Rows are points. A path goes straight from each point to the next, and from the last back to the first. The post is the endless flat space through its rows: a point in 2 columns, a line in 3, a plane in 4, and so on, so that a path can go around it. How many times does the path go around the post? Going back the other way cancels.

Post (2 x 3):
[[-6,1,-48],
[-4,-24,41]]
Path:
[[39,-49,-38],
[-18,-55,36],
[-25,-17,-6],
[-72,-4,-12],
[-48,25,-34],
[-2,20,35],
[36,-15,64],
[16,-72,-25],
[-34,-64,-15],
[-37,-45,-46],
[-51,14,49],
[-4,28,68],
[18,-23,62],
[12,-58,44],
[-40,-74,-48],
[-58,-12,-19],
[-12,38,-23],
[49,28,58]]
Times around: 3

Post, 8 rows:
[[61,9,-10,-42,-100,-14,1,22,84],
[-48,-24,-32,67,16,-13,-2,24,-61],
[14,-28,-51,31,47,-46,14,19,-8],
[68,30,38,-20,-32,-2,19,-34,47],
[86,-18,-1,-43,-69,-64,-37,-49,15],
[-32,-39,-75,10,24,9,29,-14,-54],
[20,24,36,-78,-37,-39,19,18,17],
[-23,-17,-38,-4,38,31,-38,17,-24]]
Path:
[[6,-29,27,-66,-7,-40,-49,40,14],
[28,-18,26,42,-50,-31,-65,5,-32],
[-50,21,-20,-32,-62,67,-27,7,-100],
[0,66,-11,-44,-62,-14,31,25,-3],
[-11,31,-6,-13,31,-19,-5,2,32],
[-39,20,-74,-19,-4,16,19,15,-20],
[44,26,34,2,-8,24,10,-30,-65],
[30,21,101,-3,-10,-6,42,42,-25],
[-17,-39,12,31,19,30,-3,-6,7],
[-19,-38,-44,-38,-62,-71,8,16,-2],
[-17,55,-36,21,44,-22,55,-11,7],
[-39,45,-28,-43,-19,-41,7,74,-11],
[-16,0,-39,15,-3,22,-9,-55,12],
[46,-32,-16,-57,55,-19,-57,-21,32],
[53,-61,6,0,51,-47,-53,-10,-25],
[39,-30,-30,-34,-25,-53,67,-82,-78],
[-26,68,56,-42,-23,-15,16,121,38],
[24,12,-49,-59,-41,-11,15,-43,22],
[10,-10,-13,-17,-28,-3,-2,-20,56]]
Times around: 1

Post (17 x 18):
[[35,33,44,36,-25,-14,36,13,-55,23,5,18,36,24,4,-12,-21,-14],
[-7,25,63,-3,-81,65,40,-11,-10,27,-32,-33,47,51,17,-48,-78,-2],
[4,-89,-17,33,28,-6,10,-30,-37,-19,88,-23,-43,-9,-75,22,19,88],
[-8,-9,76,-33,-42,35,-9,6,-34,57,31,23,38,37,27,-13,-42,19],
[-55,22,54,20,-41,-12,-9,29,-24,52,-39,-50,69,37,-24,1,-22,-3],
[61,5,29,-12,29,-42,-11,65,-15,-19,-34,-28,-64,-28,27,-7,22,-28],
[-35,50,114,28,-14,14,-17,7,22,4,-7,1,98,21,4,-47,-53,-6],
[-8,53,67,-20,-13,18,13,34,-17,-4,29,-44,55,39,7,-17,-53,-21],
[40,23,-5,15,49,-20,40,17,28,13,-9,-29,-56,49,-15,-42,46,-33],
[52,-83,13,-11,24,-8,14,-56,-8,-16,49,-56,-42,-29,11,47,71,18],
[-1,-27,-22,3,16,2,2,-54,-9,12,48,-43,-15,-53,-37,-34,33,-11],
[20,28,27,7,28,-13,17,11,-10,-6,-22,3,-67,5,-16,27,2,-58],
[12,15,22,1,-8,52,29,38,7,15,-34,5,91,-3,-8,-15,-7,-6],
[59,-66,-7,44,-13,8,-45,-33,16,21,98,-33,-61,-19,-51,55,50,36],
[35,-17,-20,43,21,-20,-41,21,-9,-27,-42,-27,-37,35,41,-5,17,-51],
[3,19,-2,39,35,9,17,47,-24,-19,-19,-27,-53,-6,33,-11,81,-37],
[-37,57,43,-41,-81,11,12,-23,-27,32,19,-3,89,31,23,-9,-21,77]]
Path:
[[-17,-47,24,-43,-32,-42,-30,-32,12,26,22,-38,-46,10,111,-29,24,45],
[-2,9,-9,33,-67,-31,40,-24,9,4,-42,-26,75,56,-114,5,-52,40],
[19,17,44,-1,-19,-12,35,-20,-89,11,-41,74,38,-5,-41,11,-26,2],
[29,-2,10,82,10,14,4,8,-71,-4,0,-42,-47,39,-10,12,16,5],
[41,-5,-16,90,-21,49,48,47,-41,-9,-15,-62,-7,-35,-26,-64,-35,-40],
[-17,-22,62,9,39,63,51,45,25,-31,37,48,29,-12,-16,-39,-48,-13],
[-62,27,-13,7,-29,4,-1,45,-23,-14,10,-64,-38,11,18,15,44,38],
[-73,0,30,81,12,-55,-79,28,-16,-1,-7,-33,31,69,-29,25,61,-42],
[-6,14,99,-26,-55,60,-28,-84,-47,12,85,93,-27,0,11,43,-57,24],
[24,-2,58,36,-29,2,-117,-5,-9,46,62,-59,-97,-55,15,71,54,-69],
[-30,-29,27,-6,-2,20,61,-13,-78,22,24,55,58,16,16,-57,-37,82],
[1,-13,-21,67,-61,20,-62,70,-6,77,9,63,40,28,-10,-16,-23,-5],
[22,57,71,-30,-9,-6,48,-3,-54,-45,54,-27,-1,-23,41,-17,45,-31],
[-5,66,82,-82,13,30,17,-8,-45,55,43,9,19,11,-39,-48,-65,-20],
[-20,13,-2,56,6,25,20,-26,-57,1,-48,-4,5,-76,37,-20,17,13],
[-55,61,-5,-11,-37,38,47,-8,39,22,-79,-56,69,-5,-13,-95,-41,-15],
[-7,-57,35,53,52,1,-16,17,25,-5,2,-9,39,-14,-32,14,45,-28],
[42,7,32,-6,-53,-33,-8,24,-76,61,23,29,18,38,2,27,-2,21],
[-6,14,-53,32,52,3,-20,76,-44,-38,-51,-96,74,56,10,-2,36,16],
[23,31,-23,-33,23,32,73,-7,20,46,-8,-21,54,-19,-29,-38,30,-21]]
Times around: 4
